Each row is a point. To make a cloud, some directions were put in groups of two or more. Within a group, all points are equally far from the middle, so they leave a hole (a ring in 2 directions, a hollow ball in 3). The other directions are filled evenly. Then the cloud was stretched, turned, moved and blurred a little. Count the holes, and give their numbers of directions, smallest first.

Cloud (13 x 2):
[[ 23.6  17.5]
 [-19.9 -32.4]
 [-28.9  -9.0]
 [ 21.7  19.2]
 [-21.0  12.2]
 [-27.4 -20.1]
 [ 19.8  20.5]
 [-23.7   8.1]
 [  2.0  24.9]
 [-13.3  19.3]
 [ 31.8   4.0]
 [ 32.5 -11.1]
 [ 32.8  -9.5]]
Holes: 1 (2)

Cloud, 22 rows:
[[  4.2 -33.1 -15.4]
 [  1.1 -20.1  -3.5]
 [ 23.8 -31.6   0.5]
 [ -9.7  -2.7  -9.0]
 [  4.6  -4.8  36.2]
 [ 32.4  12.9 -28.4]
 [ 31.6  -4.8  14.0]
 [ 29.4  -7.2  40.7]
 [ 30.5 -11.3 -15.2]
 [  3.3 -16.5 -29.4]
 [ 35.4 -16.0  10.6]
 [ -1.9 -15.3  39.1]
 [ 32.0  12.5 -42.7]
 [ 36.8   1.3 -27.7]
 [-12.4 -12.3 -28.3]
 [-21.1  18.8 -24.2]
 [ 30.2  10.5 -33.9]
 [ -0.5 -18.3   1.5]
 [ -2.0  -7.7 -28.0]
 [ 15.7  24.2 -10.9]
 [ -2.6 -16.2 -11.6]
 [-29.4  -8.4 -13.6]]
Holes: 0

Cloud (22 x 3):
[[ -1.1  -2.5 -37.5]
 [ 11.2  16.2 -25.7]
 [-12.7  24.9 -14.9]
 [-28.2  10.2  -4.5]
 [ 11.1  27.2   4.8]
 [-32.7  16.4  -1.6]
 [  9.5  22.1 -14.7]
 [ 16.6   6.8 -37.3]
 [ -4.8  -9.2 -31.9]
 [ 39.1  -2.0   2.5]
 [-23.9  43.3   6.1]
 [-13.8  -1.5  40.4]
 [  1.3   4.0  45.2]
 [ 26.5  13.8  -6.8]
 [ 34.8   1.2   6.7]
 [ -9.8  -4.6 -26.3]
 [ 22.4  10.8 -29.1]
 [-24.6  -2.7   7.8]
 [-31.3  42.7   7.0]
 [  0.6  35.8   9.7]
 [ -2.0  -3.5  39.5]
 [ 23.4  16.8  -1.7]]
Holes: 1 (2)

Cloud (30 x 4):
[[  9.3  25.5  13.1  18.0]
 [ 17.8  -5.4 -37.8  -5.8]
 [-36.7  20.4  14.6   7.7]
 [-21.3 -16.4 -17.0 -19.3]
 [ 28.4  38.2 -20.9   9.5]
 [-15.0  23.5 -44.7  -1.2]
 [ 11.2 -15.7  -4.2 -10.7]
 [-22.8  33.4  22.8 -10.8]
 [-17.0 -17.7   0.3 -21.8]
 [ 19.8  14.6  -3.7  39.7]
 [ 25.7  -7.9  27.8  -9.1]
 [  5.3  35.7 -11.2  21.3]
 [ 16.7  34.6  -7.4 -18.3]
 [ 14.2  22.9 -18.5 -24.2]
 [-22.0   1.9   1.3  23.6]
 [  5.9  35.1  -9.9 -14.2]
 [-26.5 -17.4  16.8 -28.5]
 [-27.1  13.5 -11.6  36.7]
 [ -4.3  -6.2 -11.3  32.0]
 [-10.3 -18.4 -26.0  18.8]
 [  7.6  18.3  -6.7 -40.0]
 [-15.2  29.0 -33.1  -4.1]
 [-16.4 -12.8  -7.9 -32.8]
 [-13.5  -9.3   0.9  14.3]
 [ 37.0 -13.5 -20.2   2.2]
 [-23.0  21.7  14.1  11.1]
 [ 32.2  11.4  -2.3  40.6]
 [ 10.5  24.2   6.0 -47.9]
 [  1.6  25.7   2.4 -44.1]
 [-21.5 -14.4 -16.7 -24.3]]
Holes: 1 (2)

Cloud:
[[  3.8  -6.1 -25.1 -12.9]
 [ 29.2  23.5 -20.6 -18.7]
 [-13.5 -15.2  34.8 -23.5]
 [  0.9   2.3 -34.4   4.0]
 [-17.8  -4.6 -15.1  -8.7]
 [ 30.5  -4.4 -28.5  10.4]
 [ -7.1  -1.0  -0.7 -38.6]
 [ 22.5  -4.1 -22.7  45.8]
 [-20.7  -1.1   0.2 -24.4]
 [  5.6  30.0  -8.6  16.5]
 [  4.4   6.3  25.4 -34.3]
 [ 20.2  -1.6 -34.8  -0.5]
 [-10.2 -24.7 -15.9   9.2]
 [-33.1  -6.9  22.6  21.1]
 [ 10.1  -0.7 -29.9  58.0]
 [ 33.0  22.8 -18.3   7.4]
 [ 29.3   8.9   2.0  -2.3]
 [ 31.3  -5.6 -16.4  17.8]
 [  4.2  20.0 -12.5  43.5]
 [ -1.2  27.0 -18.6  26.3]
 [-30.4 -21.3  -3.6  29.2]
 [  4.5  10.6 -40.5  38.4]
 [ -7.9 -33.4  16.9  16.0]
 [-34.4 -11.0  -0.2  31.0]
 [ 18.6 -14.3  10.0 -19.8]
 [-14.7 -24.1 -16.4  18.1]
 [ 28.0  17.4   0.4  -1.6]
 [ 24.8   1.9 -22.7 -21.2]
 [-13.4 -11.6  30.5 -33.2]]
Holes: 1 (4)
